Every row gives one point. To make a cloud, some directions were put in groups of two or more. Within a group, all points are equally far from the middle, so they leave a hole (a ring in 2 directions, a hollow ball in 3). The other directions are filled evenly. Then the cloud was stretched, turned, moved and blurred a little. Count the holes, and give their numbers of directions, smallest first.

Cloud (14 x 2):
[[-39 -30]
 [-35   5]
 [-42 -13]
 [  5  16]
 [-40 -29]
 [  7 -44]
 [ 12 -39]
 [-30 -43]
 [ 19   0]
 [-25 -46]
 [ 21  -8]
 [-35 -37]
 [  6 -45]
 [-10 -50]]
Holes: 1 (2)

Cloud:
[[-22  -8  44]
 [ 27 -27   0]
 [-39  39  15]
 [ 18  42  37]
 [ 19  -3  37]
 [-20 -29 -26]
 [-38 -29  15]
 [ 25 -24 -22]
 [-34 -32 -13]
 [  6  47  40]
 [-14  35  50]
 [  4  39  46]
 [-18  22 -22]
 [ 10 -32 -25]
 [-30  32  47]
 [-13  16  52]
 [ -2  46  43]
 [-54  10   9]
 [-46 -25   1]
 [-21   1  47]]
Holes: 1 (3)

Cloud (20 x 3):
[[ 53  16  39]
 [ 10 -20 -34]
 [ 30  21  56]
 [  7  -6 -14]
 [-17  -4  22]
 [ -7  70   1]
 [-18  45  32]
 [  7  32  62]
 [ 18  16  37]
 [  4  51  13]
 [-11 -12 -48]
 [-16  64  24]
 [-45  33  16]
 [-37  51  -3]
 [ 23  16  -6]
 [-19  -5 -26]
 [ 12  32 -45]
 [ -6  14   8]
 [  7  -9 -30]
 [-44   1 -46]]
Holes: 0

Cloud, 22 rows:
[[  4 -35 -22]
 [-28 -17  27]
 [-51  20  36]
 [ 39 -30  -1]
 [ 46  47  21]
 [  6  40 -37]
 [  5 -18  48]
 [ 15 -25  -5]
 [-12  10  22]
 [ 17  50  41]
 [  3  22  63]
 [-32  45 -11]
 [  5 -24  18]
 [ 58  19  26]
 [ 37 -18  46]
 [-29 -11  54]
 [ 24  66  38]
 [-10 -41 -12]
 [ 11  -6   2]
 [  4 -26   6]
 [ -1  39 -12]
 [ 36  29  20]]
Holes: 0

Cloud (29 x 4):
[[ 23  -5   0  44]
 [-35  12  43  10]
 [-34  25  -1 -27]
 [  8 -43 -23 -35]
 [ -3  21 -25 -60]
 [ 14 -51  -5  -1]
 [ 45 -20   7  22]
 [-48   4  16  15]
 [-25  -2 -39  21]
 [-52   4 -51  -9]
 [ 23  31  40   3]
 [ -7  22   0  43]
 [-41 -29  33  29]
 [ -8  55 -46  -8]
 [-44 -19 -23   8]
 [-38  -6  28 -10]
 [  1 -44 -33  -4]
 [ 17  46 -11 -18]
 [-22  50 -35 -43]
 [ 30  28 -42 -54]
 [ 34 -46  30   2]
 [-19 -19 -30  23]
 [  4  40 -34  13]
 [ -1  35 -11 -44]
 [-31  48 -34 -36]
 [ 19  42  26  15]
 [-28 -45  22  30]
 [-56  12 -54 -22]
 [-32  -2  40  -4]]
Holes: 1 (3)

Cloud, 29 rows:
[[-54  24 -13  28]
 [  8 -12 -50 -54]
 [-12 -47 -26  27]
 [ 44  15   8  -6]
 [-16  15  24  55]
 [ -6 -46  37 -16]
 [-34  -2   5  44]
 [ -6  32  38 -18]
 [-45 -12 -14   1]
 [-58 -24 -45 -33]
 [ 14   4 -16 -40]
 [ -3  16  41 -13]
 [-32  -1 -16  48]
 [ 60  -3  12  -4]
 [ 25  36 -39  -1]
 [  2  60  29 -18]
 [-23 -39 -25 -32]
 [ 35 -21   4  -1]
 [-16  24  27  18]
 [-13 -59 -22  20]
 [-26  26 -49  -2]
 [-15 -40   3 -23]
 [ 30  16  23 -29]
 [ 14  -5  43 -29]
 [-72 -18 -30 -19]
 [-38  16  44 -16]
 [ 40  38  14  10]
 [-17  26 -54 -43]
 [-22 -30 -42  35]]
Holes: 0

Cloud, 48 rows:
[[ 61   2  33 -18   8 -16]
 [-32 -22  39   0   2  33]
 [-17   9  16 -52  14  14]
 [ 15  33 -27   0 -40  11]
 [-35  66   0 -14  -5   4]
 [ 42 -21  25 -19 -25   0]
 [ 32  56   1  42  -5  -7]
 [ 43  38 -18  13  29  -7]
 [ 11 -16  -8  -3  -3  86]
 [  2   8  15  41 -74   3]
 [ 34  15  -3 -50   9  36]
 [-11  26  39 -52  11  -6]
 [-13  12 -31   1 -54  45]
 [ 13 -52 -56 -19 -22   2]
 [ 51 -31 -34  26  -1  11]
 [ 35 -25  28  11 -26  28]
 [ 35  -1  38   2 -15  23]
 [-27 -16 -23 -23 -35  55]
 [ 61 -51 -47   0 -14   2]
 [ 45 -14 -50 -28 -13   4]
 [ 14 -12   2 -12  41  64]
 [ -7  18 -16 -10 -45  65]
 [  2  -9  -7  15   1 -37]
 [-20 -38  29  10 -61  38]
 [ -7 -23 -11 -33  56  32]
 [ -8 -61  15 -28  38  34]
 [ 40  -6 -40   3   7  30]
 [  4  -7   9  74   7  13]
 [  7 -34  24  -7   4 -30]
 [-21   4  28 -19 -48  49]
 [-24  -8  40 -14  14  20]
 [-21 -29  42  65  -1  40]
 [-42  21  14 -16   8  38]
 [ -1 -11   9  11  15  87]
 [-11  31  53   0 -38 -17]
 [ 27  43  38  21 -46 -18]
 [ 29  25  41 -16  26  32]
 [ 35   2 -41 -15 -25   1]
 [ -6  -4  26  27   2 -31]
 [-25   1 -21  55  11  42]
 [-47  13  34  -9 -16  45]
 [-22   3  45  11 -50  11]
 [-43  -9 -28  14 -26  46]
 [ -9  49  57   3  45  28]
 [-15  24  61   7  31  -2]
 [ 10  26  -2  -6  44  47]
 [ 46  11  36 -32  11  12]
 [-20 -15  32  58  -4   4]]
Holes: 2 (2, 2)

Cloud:
[[-40 -37  26  -8 -46 -11]
 [-26 -55  45 -17  -2  49]
 [ -6 -45   9 -73 -12  18]
 [ 13  28  23   6  -5  -5]
 [ -8 -16   0 -18  58 -14]
 [-39 -18 -22   8  32  15]
 [ 36 -44 -14 -49 -18  28]
 [-21 -17  12  14 -56  62]
 [-34   0 -16  57  16  -6]
 [-11 -53  43  24 -33  35]
 [ 16  -5 -20   3 -42 -32]
 [-30  -6 -10 -51 -53 -11]
 [ -9  22  36  -6  14   1]
 [ -7 -75  33 -35  -8  -6]
 [ 19  10 -38 -30  -4 -45]
 [ 30 -43  15 -55  29 -29]
 [-14 -18   0 -33 -29 -53]
 [  2 -14  29 -53 -54   9]
 [ -8  31  27  -3   9  -7]
 [-35   3   6  -5  39  21]
 [  6 -70  36   7   7  50]
 [-48 -35 -28  -4 -30  20]
 [  2 -48  26 -37  45  11]
 [  0 -34   7 -21  56 -22]
 [-31  20  27   6  26   6]
 [ -8 -51 -25  10  20  -1]
 [  4   9  22  -4  42 -32]
 [ 46  -7   0 -13  33 -24]
 [-32 -45  11 -51 -43  10]
 [-23 -27  35 -50 -34  27]
 [ 28  17 -22 -12  33 -19]
 [ 12 -18 -18 -44 -70  -1]
 [-18 -39   4  -7  52  16]
 [-12 -71  17 -19  21  38]
 [ 35 -30  -8 -55 -10 -45]
 [ 26 -54  14  12 -21  -8]
 [-23   1 -24   5 -46  57]
 [-20 -61  23  -4 -29  66]
 [ 19 -44 -19 -34 -25  45]
 [  1 -10  27  14 -50  43]
 [ 27   1  40 -19   6  18]
 [-15   8   9  22 -55  44]
 [ 21 -27 -12 -13 -54 -20]
 [ 10  15 -50 -20 -20 -21]
 [ 30 -31 -17 -64 -31 -30]
 [ 29  -6  20 -26  48 -20]
 [ 12 -51   4 -66  -9 -32]
 [-13  26  17   1   2 -38]
 [-55 -25 -19   4 -42  36]
 [-14  12  25   1  -1 -42]
 [ 11  -4  -3 -31  53 -20]
 [ 26  -6 -45 -21   0 -17]
 [-10 -29 -32 -11 -28  51]]
Holes: 2 (2, 4)

Cloud (51 x 6):
[[-31 -20  15  60  32 -18]
 [-18  -1 -17  50  34  35]
 [-37 -28 -34   8  22  12]
 [ 13  30   1  52 -24 -31]
 [ -6 -38  16  46 -30  28]
 [ -8  14 -33  19 -36  35]
 [-45  29  13 -46 -33 -19]
 [-21 -31  52   2  14  14]
 [ 14  21  -1  52 -11  31]
 [ -8 -56 -17  25 -37  29]
 [  6 -28  -6 -72   4  29]
 [ -5   7   9  34  27 -42]
 [-42 -49  26  19   2  46]
 [-40   0  15 -31 -47  46]
 [ -5 -30  48 -29 -24   0]
 [ -9 -12 -15  -6 -52  24]
 [ 32 -21 -13  30  41  11]
 [-16 -44 -11 -46 -45  16]
 [ 51 -28   0  44  -4  42]
 [ -4 -69  27  -6  15  10]
 [ 33  23  -1  47 -17  34]
 [ 26   1 -26 -13   7  12]
 [-31  -6 -32 -23  -3  23]
 [-44 -10 -28  53  58 -11]
 [-41 -41 -12  37 -22  11]
 [  2  60 -35  29 -15  23]
 [-23 -48   9  62  34  23]
 [ 39   2  24  32  18 -35]
 [ 33  -9  32   7 -21 -11]
 [-16  34  30  -8 -47   3]
 [-10  13   8 -58 -74  13]
 [-13 -43  20  22  22 -42]
 [ 13 -15   1 -14  -6 -23]
 [ 38  42  -7 -14 -20   3]
 [ 16 -75   7   5 -33  48]
 [ 32 -12 -39  -7  22 -23]
 [-11 -36 -17   3  31  27]
 [-14  29 -15  11   6  -4]
 [ 24  28  32  47  25 -27]
 [ -2   6 -21 -16   5  11]
 [ 11 -51  29 -22 -27  33]
 [ 28 -12  27 -69 -20  -1]
 [ 25  30  12 -75 -15 -23]
 [-24  26   5 -15 -26 -21]
 [  9 -77   6  -3  10  24]
 [-14  48  24  40  44 -47]
 [ 33   3  48  10  48 -55]
 [-24 -12 -25  86   9  39]
 [-29 -67  23 -11  10  29]
 [-45  12   5   4  28  41]
 [ 19 -40  -4 -23 -53  -2]]
Holes: 0
